Every row gives one point. Two turns around zero, p and q, are shown by what they do to some points. Write where each new point lands after one turn and then the other. Backwards means that the second turn is done in reverse. Each puzzle has new turns, and all numbers are rounded.
(in the rows, 128 means zero)

Turn p:
[124 102] -> [103 119]
[173 132] -> [153  90]
[ 39 121] -> [ 80 203]
[154 146] -> [156 114]
[150 138] -> [147 113]
Turn q:
[123  66] -> [103  71]
[148 181] -> [164 172]
[113 138] -> [117 142]
Where do these land?
p, then q: [124  80] -> [ 80 124]
q, then p: [109 176] -> [172 155]
q, then p: [139 176] -> [177 125]
q, then p: [139  80] -> [ 82 109]

Turn p:
[165  81  94 114] -> [118  61 133 144]
[129 123 181 172] -> [156 167 164 163]
[138 103 128  68] -> [107  89 156  89]
[ 80 164 126 152] -> [115 183  97 129]
[127 169 110 133] -> [143 140  90 114]
Turn q:
[147 113 108 161] -> [135 150 110 163]
[119  82 122 147] -> [114 111  99 164]
[127 173 122 225] -> [ 87 225 116 144]
[142 145 127  98] -> [153 122 147 109]
[147  97 152 115] -> [130  98 149 155]
[129 133 114  77] -> [162 100 131  99]
[ 85 154 151  74] -> [114  92 144  63]
Where do these land?
p, then q backwards: [160 103 156 115] -> [155 129 154  94]
q, then p: [159 103 130 142] -> [149 139 125 163]
p, then q: [127  98  64 116] -> [114 102  64 144]
q, then p: [ 32 136 148 133] -> [ 37 132 116  93]
q, then p: [159 184 129 117] -> [171 135 147  84]
p, then q: [131 144 142 145] -> [139 149 142 128]

Turn p:
[146 101  98 100 167  73 144 158] -> [166 100 117 155 173 130 103 180]
[171 139 182 132 140 127  90  49] -> [146 153 161 141 158  91 138  38]
[148 151 137 134 121 137 165 120] -> [154 151 133 108 122 126 158 132]
[134 102  85 132 163 144 186  94] -> [170 104  90 110 157 177 163 122]
[181  54 166  91  99 119  71 155] -> [166  84 161 155  92  85  44 102]
[119 171 104 129 159 173 131 114] -> [108 154 144 100 150 180 146 119]
[ 89  81 144 136 124 129 134 203] -> [105  65 137 145  82 126 123 179]
[ 74 184 160 113  59 100 102 102] -> [ 60 175 108  98 120  51 126 120]
[ 91 168  77 185 120 151 129 157] -> [ 78 166 103 140  99 185 152 159]
Turn q:
[105 153 199 119 114 180 153 210] -> [129 154 135 119 131 138 134 253]
[112  43 167 160 155 113 187 101] -> [ 99  93 192  73 122 171 191 113]
[191 152 111 155 134 118  92 107] -> [181 140 145 166 142 124 104  84]
[151 145  80  50  99 105 108 129] -> [141 165  59 102 110  97  88  94]
[ 97 119 111  89 121  58  82  85] -> [ 85 116 125 105 108  68  88  68]
[104 187 152 151 109 164 151 116] -> [ 97 166 133 184 140 134 148 164]
[136 154  91 163 106 118 119 140] -> [156 121 111 171 122 101 145 119]
[148 105 102 104 118 171  91 147] -> [157 115  93 128 100 160  86 135]
[106  95 140 162 196 123 169 116] -> [105  82 162 105 177 158 169 121]
Where do these land?
p, then q: [ 98  87 112 152 124 147 106  84] -> [ 92 103 113 147 106 160 140  83]
q, then p: [123  90 121 131 141 133 201 115] -> [146 103 122  58 135 146 157 137]
q, then p: [189 119 104 183 112 156 196 132] -> [203 156 141  91 103 164 185 124]
p, then q: [109 157 124 118 172  65  58 160] -> [116  55 173 155 172  93 116 169]
p, then q: [142 150 191  85 102  75  81 151] -> [128 119 187 113 137  37 103 126]
p, then q: [136 125  97  76 107 128 114  85] -> [123 124 103 127 147 125  70  85]
p, then q: [172  98 141 136 143 180 157 132] -> [150 174 149 115  98 180 126 124]
p, then q backwards: [ 69 171 125  98 142 124  73 175] -> [ 59 147 194 100 152 142 114 105]
q, then p: [ 88 191 151 122 151 116  94 105] -> [ 66 119 135 185 157 119 145 137]
p, then q: [153  91 115 179  86 154 200 141] -> [181 175  86 132  74 152 173 116]
